Each row of a before or after table is a point. The points were changed in one or more steps. Then noise was added and the rows were shuffled. The steps act on columns, c1 being the first. Write out the steps. A step turns or swaps two columns, mirrors them in a line or flattens them onto one, adds a multiple of one to another, or multiplies or shifts one. Angles are multiples of 10 degrees, from the lower column toward the higher: turns from -170 to 170, lines from 10 to 170 but not 90. Use the fewest steps. Two steps may share a column if one is a turn and the other turns, adds or multiplies; they go together, in the order done. Otherwise the lowest column goes first.

Before:
[[ -1  15]
 [ -3  14]
 [  7  15]
 [  0   7]
 [-37  10]
 [  0 -17]
 [  4  15]
 [-26  14]
 [  7 -95]
 [  4  10]
 [-28  -7]
 [  5  -2]]
After:
[[ 86 -43]
 [ -7 -29]
 [-13   5]
 [-28 -13]
 [-26 -25]
 [-13   6]
 [ -8  14]
 [ -8   9]
 [  3   2]
 [-10   4]
 [ 14  -7]
 [-12  13]]
Steps: turn c1 and c2 by 60 degrees

Before, 14 rows:
[[ 10 -32  -1 -14  -3 -28]
 [-46  27  -7 -34 -18  16]
 [ 17 -28 -24  16  31  16]
 [-18   5  23 -38   6   9]
 [-45  30  22  -6  10 -22]
 [-10  -6  27 -39  29 -35]
 [ 14  14  -3  11   2 -14]
 [-39 -27  11 -40 -34 -26]
 [-16 -22 -19 -33  -1 -28]
 [ 17   8  49  15 -23 -35]
 [ 15   6   4 -11 -12  17]
 [  1  30 -19  -4 -26  26]
 [ 17  11  -2 -32 -30  14]
 [-49  13 -24 -56 -31 -42]]
After:
[[ 22  17   4 -11  12  -3]
 [-36 -19  27 -39 -29  -9]
 [ -5  44  -4  10  -1 -19]
 [-40 -80  10 -41  34  20]
 [-42  92  22  -5  -9  29]
 [-32 -66 -18 -33   0  -1]
 [ 21  32   0 -32  30  -7]
 [ 24  90 -18  -4  25  12]
 [-21  23  48  15  23 -32]
 [-61  38 -25 -56  32  23]
 [-19 -95  -1 -15   3 -23]
 [  0  15  22 -39  -6  19]
 [ 23 -83 -24  15 -31  -8]
 [ -8  81  -8 -33  19  49]]
Steps: turn c1 and c6 by -60 degrees; multiply c2 by 3; multiply c5 by -1

Before, 12 rows:
[[-38  -9  12  -7  25  -6  56  17 -55  -4  32]
 [ 16  68 -11  48 -17 -59 -27 -25 -22  51 -57]
 [ -1 -63   3  23  46   3 -15 -29 -19 -23 -11]
 [ 57  -5 -17  84  37  17  32  24  -1 -28 -42]
 [ 44 -44 -57 -11  58  29  23  88  55 -15  47]
 [ -4  68  90  31 -71 -40   0  14  29  78   7]
 [  0   2 -13 -31  35  69 -20  83  24 -50  13]
 [  7 -28 -73  57   3  32  20 -62 -15 -46 -14]
 [-10  68  52  20 -55 -94 -13   7  22 -11 -16]
 [-57  21  24 -36  30   4  29  27  67  -5 -18]
 [-57  53  34  57 -12 -42 -22  53  37  31  14]
 [ 38  42 -11  47  55   2  -6 -32   5 -25  17]]
After:
[[-58  22  23 -40  21 -28   9   7  67  -2 -17]
 [ 38  39 -13  53  41   4   1  -7   7 -24  13]
 [ -5  66  87  26 -79  -8 -39  -6  31  75   4]
 [ 14  67 -12  49 -27  15 -63 -12 -23  50 -56]
 [ 59  -6 -17  79  30 -29  21 -12   0 -29 -43]
 [ -1 -67   3  29  34  16   1  -2 -21 -24 -12]
 [-11  67  51  20 -66  -7 -94  -4  20 -14 -16]
 [  6 -27 -72  64  -8 -14  34 -11 -11 -47 -13]
 [ 45 -44 -58 -27  50 -14  32   7  54 -14  45]
 [  2   1 -13 -41  23  31  66   9  23 -50  11]
 [-58  54  35  47 -23  15 -45  -9  37  31  13]
 [-41  -6  13  -7  14 -58   7   0 -54  -5  30]]
Steps: flatten c4 and c8 onto the line at 170 degrees; shift c5 by -10; turn c6 and c7 by 80 degrees

Before, 9 rows:
[[ 11  28  15 -19  -9  -7  -3   9  49   6  -4 -15 -10  46]
 [  0 -16  26   6 -41  16   8 -27  21   8  11 -14 -26  26]
 [ 38 -15 -37  12  -4  14  -9 -30  23 -20  49 -24 -25  18]
 [ -2   1 -16  -9   3   9  -5  -3  -4 -18  59  -2 -32 -16]
 [  5  19  23  -1  -5  12  21 -19  35 -18  -7  -6  -1   3]
 [-16  22  24 -16  34 -30  -9  -6  43  24 -21 -12 -37  -3]
 [-26  -1 -10  29 -21  12  30 -21 -16  -9  18   7 -22  15]
 [-44 -11   7  20  -3 -18  18   3  -6   9  23   5  11 -19]
 [-46 -25  -4  39  18 -27  18  34  -6 -19  54  46 -25 -37]]
After, 9 rows:
[[  0  17  28 -30 -43  17   7 -24 -19  10   9  -5 -24  28]
 [ -1   1 -19  13   7   8  -3  -4  13   9  56  -8 -32 -18]
 [-28   4  -8   7 -18  12  31 -24  19  -9  15  -2 -21  16]
 [-40  11   3  48  -2 -18  19   4  -2 -12  25   4   9 -22]
 [ 42  14 -36 -17  -4  13  -8 -30   2  30  49 -22 -28  17]
 [ 11 -27  17 -91  -9  -6  -6   9 -36  29  -5   3  -8  43]
 [  5 -18  24  -5  -2  13  20 -16  -9  38 -10  -3  -1   1]
 [-45  25  -1  95  18 -24  19  35  18   7  52  36 -27 -38]
 [-13 -26  21  -8  32 -26 -12  -6 -44  16 -17  11 -37  -5]]
Steps: multiply c2 by -1; add -1.5 times c14 to c4; turn c9 and c10 by 130 degrees; add -0.5 times c9 to c12
